Rows are points. Any point is a mix of the corners, with weights that add up to 1. It lies inside the corners' shape when no weight is negative. Is each point inside? If not, which corners have a negative weight?

Corners:
(1): [-42 -53  10]
(2): [-121  -46   27]
(3): [ 23  32 -39]
(4): [61 11 24]
Points:
[ 14  24 -32] => inside
[33  5 15] => inside
[41 20  3] => outside (1)
[  8  15 -27] => inside
[20 -8  1] => outside (2)
[ 18   3 -12] => outside (2)
[-42 -38   0] => outside (4)
[ -9 -34  25] => outside (3)

Corners:
(1): [  9 -47 -80 -56  10 -32  20 -28]
(2): [ 50  57 -17 -28  55  47  64   5]
(3): [ 98  44  38  82 -39 115 -40 -42]
(4): [-51  21  10 -16  -9   1  -4 -79]
(5): [-43   2 -14   7 -34  56 -45 -43]
(6): [-20   0  15 121 -68  47  23 -30]
(7): [-62 -51 -12 -32 -43 -40   6  33]
(8): [ 30   0 -14 -60  76  12  44 -56]
(9): [  1  11 -91 -73  70 -56 -99 -34]
Points:
[-25 -16 -32 -27  -2 -23 -21  -5] => inside
[ 11   1 -37 -47  17 -12  21   2] => outside (5, 6, 8)
[ 18  33 -13 -22  31  29  33 -23] => inside
[-15   3 -13 -20   1   3  12 -13] => inside
[  3  24 -23  -7   9  19   0 -22] => outside (8)
[ 25  18  -2  21  -7  48  -9 -48] => outside (7)
[  7  26 -12  20 -14  47 -30 -45] => outside (7, 8)

Corners:
(1): [ 29 -42 -36   3  11 -24  18  34  32  -3  25]
(2): [-28 -47 -50  29   6 -20  27  69   7 -30   3]
(3): [-18 -31  -6   8  22 -49   9  58 -11  14  26]
(4): [-66  32 -19  13 -11  54  -3 -11  40 -14 -52]
(5): [-33 -32 -30 -48  16  -2 -10  67  -2 -32   3]
(6): [  3  99 -43  55 -41   6  -6  11  55 -37 -78]
(7): [-58  49 -60   7 -27  -9   7  11  54 -18 -52]
(8): [  42   71   -3  -37  -15  -15   57  -26 -121  -42   40]
(9): [ -1  -2 -19  14 -31 -22  14  24 -16 -47  39]
(10): [-23 -77  -2 -37  34 -14  22  51  55 -24 -18]
(11): [ 57  27 -24 -10 -54 -23  32 -17 -73 -18   0]
(12): [ 51  25 -42   0  -3 -48   2 -22 -60 -46   5]
Points:
[ 12  24 -31   7 -13 -19   9   3 -19 -35  -6] => inside
[-35   4 -25  -5  -2  13   3  22  14 -22 -20] => inside
[-12  13 -32   5 -11 -15  10  25  -7 -19  -1] => outside (10)
[-10  -9 -22  -8   1 -21  13  30  -2 -16  -1] => inside
[-25  20 -50   6 -16  -1   3   9  47 -23 -52] => outside (3, 8, 9)
[-13  19 -25  -1  -6  -8   6  13   8 -25 -11] => outside (2, 11)
[ 24  16 -35  12 -11 -25  12  10 -30 -32   4] => outside (7, 10)
[-14 -22 -18   3  10 -29  14  44  -2  -8   8] => inside
